Each row is a point. Examples show where two turns around zero, p and q, send a point. Write where each new point lands after one turn and then the other. Backwards means that the second turn is done in reverse. Each puzzle has new turns, and all numbers are rounded.
(in the rows, 128 means zero)

Turn p:
174 119 => 123 81
135 111 => 112 119
115 148 => 147 143
88 134 => 130 168
Turn q:
95 150 => 116 90
163 104 => 141 168
98 135 => 130 97
138 149 => 105 132
146 102 => 148 153
Where do these land?
p, then q backwards: 88 157 => 162 92
q, then p: 156 95 => 166 108
p, then q: 134 142 => 128 143
q, then p: 134 118 => 137 121

Turn p:
85 101 102 => 182 118 112
177 121 128 => 93 99 147
108 111 142 => 137 128 100
142 170 130 => 108 157 155
128 137 138 => 120 139 126
Turn q:
109 125 139 => 129 119 108
128 135 105 => 143 146 134
149 178 128 => 96 171 136
126 74 140 => 145 76 134
Where do these land?
p, then q: 146 84 165 => 188 121 123
q, then p: 133 124 136 => 132 126 119
q, then p backwards: 99 110 158 => 130 85 143
p, then q: 117 137 110 => 108 128 139
q, then p: 127 170 111 => 127 166 152
p, then q: 144 143 87 => 92 98 125

Turn p:
85 141 130 => 104 129 90
119 119 150 => 137 148 115
151 136 152 => 162 126 128
157 116 80 => 110 109 179
Turn q:
128 135 161 => 127 154 150
138 140 91 => 138 89 122
154 116 97 => 108 92 119
92 122 162 => 140 176 122
Where do these land?
q, then p: 160 122 135 => 122 151 104
q, then p: 120 119 172 => 138 100 94
q, then p: 119 129 132 => 131 119 130
p, then q: 117 168 73 => 113 162 70
p, then q: 125 102 128 => 147 135 145

Turn p:
139 151 118 148 => 116 97 126 132
115 142 109 118 => 143 114 146 120
136 61 134 109 => 156 182 103 152
108 147 132 141 => 111 119 152 125
109 158 124 87 => 147 123 151 83
161 109 150 165 => 95 132 91 157
Turn q:
135 151 105 97 => 85 130 141 121
118 110 129 105 => 126 120 123 99
136 111 144 100 => 122 134 104 101
123 139 150 146 => 148 149 131 139
97 124 107 114 => 125 110 155 105
158 134 133 206 => 162 126 116 204
Where do these land?
q, then p: 133 167 119 120 => 99 130 156 118
p, then q: 165 120 143 91 => 77 110 137 128
p, then q: 133 118 170 178 => 160 120 186 126
q, then p backwards: 87 133 126 107 => 98 153 134 103
q, then p: 142 135 113 120 => 126 135 148 136
p, then q: 133 131 128 115 => 115 127 123 124
q, then p: 102 92 97 164 => 129 161 82 159

Turn p:
127 107 130 94 143 120 => 144 107 113 136 157 121
167 114 146 131 125 124 => 134 150 128 124 139 90
126 129 93 150 112 107 => 150 152 130 144 103 151
122 132 102 163 109 128 => 134 156 139 124 102 154
99 130 130 165 136 126 => 135 118 157 110 102 145
90 131 187 61 120 163 => 85 64 77 92 155 116
157 165 129 160 136 100 => 121 146 158 158 93 103
137 116 108 102 143 157 => 119 132 124 134 173 143
Turn q:
130 102 113 117 190 117 => 90 138 144 171 92 120
122 139 101 149 108 152 => 140 151 113 132 165 124
123 122 97 78 109 152 => 161 135 87 158 115 152
170 115 125 115 118 95 => 159 137 156 119 92 121
138 135 164 142 120 109 => 125 111 149 92 126 124
96 113 155 141 160 173 => 67 125 90 124 135 126
140 174 160 147 103 125 => 137 118 149 81 158 152
106 125 110 135 117 101 => 144 109 137 147 142 107
Where do these land?
p, then q backwards: 140 160 107 91 100 111 => 102 104 103 102 150 160
q, then p: 150 128 132 135 111 99 => 127 128 110 130 131 91
p, then q: 107 110 101 166 135 143 => 118 137 104 98 118 165
q, then p backwards: 141 151 127 84 170 149 => 103 165 79 137 111 138
p, then q: 129 87 93 135 92 127 => 140 172 134 132 135 174
q, then p backwards: 125 150 168 149 130 146 => 111 122 143 125 126 176
q, then p: 103 110 169 137 159 121 => 162 99 105 105 121 153

Turn p:
104 131 148 127 97 130 159 160 => 129 139 151 79 145 128 136 152
85 159 145 127 107 138 106 149 => 147 160 142 130 162 125 120 170
142 128 87 130 148 107 133 129 => 124 126 99 124 103 119 101 108
180 110 119 111 133 96 107 102 => 102 93 83 153 116 114 146 110
118 113 122 133 114 163 120 148 => 126 155 146 128 107 142 140 149
93 159 137 119 96 167 148 121 => 171 165 154 111 151 128 152 133
145 91 126 108 176 99 124 99 => 93 92 129 157 113 100 116 88
90 132 143 164 97 136 136 118 => 128 159 145 113 167 162 131 126
195 130 126 134 183 116 120 126 => 133 61 103 155 89 135 111 116
Turn q:
143 152 106 169 151 146 125 108 => 148 115 111 146 128 176 154 133
119 96 104 139 159 80 97 88 => 75 114 173 161 144 156 145 140
138 158 176 120 82 143 136 101 => 179 137 114 141 162 87 118 148
144 104 126 126 111 79 148 138 => 121 119 167 136 135 119 99 91
99 90 121 151 114 129 137 155 => 126 125 155 125 81 110 143 111
94 150 133 96 93 97 103 145 => 105 128 129 103 163 75 147 111
119 168 157 145 143 153 124 103 => 149 147 88 156 141 131 150 149
140 108 97 102 146 153 144 137 => 114 109 118 102 100 148 99 140
150 129 110 113 152 148 97 161 => 116 146 121 79 125 162 130 133
134 124 149 119 130 151 169 144 => 147 139 106 130 100 117 94 123
Where do these land?
p, then q backwards: 126 81 112 86 93 115 106 118 => 60 133 147 118 147 115 105 139
p, then q backwards: 139 142 118 161 114 159 142 114 => 157 141 121 164 142 142 123 145
q, then p: 120 147 100 158 166 142 151 135 => 136 170 128 118 106 153 154 103
q, then p: 97 135 164 102 114 120 102 183 => 153 122 101 116 171 74 109 112
q, then p backwards: 93 153 150 115 142 127 145 127 => 135 125 101 106 119 103 100 113
p, then q: 168 157 100 139 159 151 137 99 => 172 94 162 127 137 154 119 154
q, then p backwards: 122 85 160 125 119 128 97 129 => 88 111 132 106 123 155 124 156
q, then p: 133 112 123 122 97 72 99 116 => 114 87 172 144 159 121 111 119
p, then q: 154 140 124 143 147 137 174 131 => 139 119 150 113 136 121 96 168

Turn p:
119 139 105 82 134 102 97 136 169 => 154 153 160 167 119 150 166 119 146
142 117 109 93 136 173 108 116 115 => 143 107 124 110 158 138 155 85 140
149 112 124 111 116 126 111 130 103 => 154 117 111 126 137 151 124 114 118
114 151 210 122 122 113 163 119 104 => 112 163 69 92 86 121 113 157 152
111 119 145 141 143 164 105 166 123 => 131 111 148 99 94 110 121 93 122
112 124 108 111 143 157 225 126 144 => 82 139 164 71 171 138 137 171 161
149 126 104 148 149 123 99 121 134 => 115 111 135 164 136 131 127 103 110
116 145 104 156 111 106 108 117 119 => 143 130 128 166 140 102 103 133 121
113 109 128 161 131 107 136 122 126 => 114 145 132 132 130 115 107 139 96
161 137 136 145 113 118 141 130 106 => 124 104 101 132 128 140 103 148 126
121 127 134 139 111 119 116 124 165 => 133 131 137 146 112 111 151 147 113
Turn q:
86 107 128 105 152 140 128 144 116 => 138 168 138 98 110 141 130 154 128
119 131 167 168 141 104 158 99 102 => 151 128 64 122 159 126 133 130 156
163 134 147 114 115 113 126 130 138 => 127 114 141 154 140 144 121 104 145
156 111 133 116 94 158 109 105 120 => 133 89 128 150 102 159 110 131 111
88 110 153 112 141 151 141 111 169 => 124 171 107 131 93 155 164 120 120
148 120 98 145 161 140 116 166 120 => 130 128 151 94 114 91 96 113 128
141 149 110 122 85 158 138 145 121 => 95 84 148 130 112 128 135 147 134
146 156 115 148 162 92 91 133 99 => 142 123 138 101 186 106 96 112 112
138 159 127 96 166 108 134 94 114 => 99 157 113 131 171 149 96 124 121
90 116 127 152 125 90 147 126 169 => 144 162 115 151 134 94 176 127 131
125 127 103 108 104 129 142 121 110 => 112 121 136 144 126 129 119 166 128
136 116 127 150 88 152 104 162 158 => 142 89 159 130 91 115 159 110 121
Where do these land?
p, then q: 144 141 115 127 110 132 115 131 82 => 140 128 136 138 115 117 96 106 95
p, then q backwards: 157 159 148 117 139 137 123 110 106 => 147 136 158 145 128 138 164 109 126
q, then p: 146 128 132 152 121 110 147 98 86 => 124 116 168 153 134 147 127 101 101
q, then p: 87 103 161 136 107 135 131 154 165 => 113 105 116 107 141 137 136 191 147
q, then p: 57 110 136 120 127 106 113 132 180 => 95 108 102 114 133 135 92 176 183
q, then p: 82 145 105 139 134 182 134 126 154 => 169 157 133 97 152 130 101 158 161
q, then p: 162 140 112 132 151 123 110 137 103 => 138 149 113 144 116 137 143 89 115
q, then p: 162 133 122 136 166 127 130 146 117 => 140 152 115 159 124 127 157 108 126
p, then q: 107 77 140 122 105 127 113 114 181 => 108 112 115 123 153 133 111 156 194
p, then q backwards: 142 124 121 100 131 129 154 124 97 => 128 145 160 118 146 125 130 122 98
q, then p backwards: 162 147 118 128 116 101 138 136 137 => 128 154 93 145 144 140 121 117 129
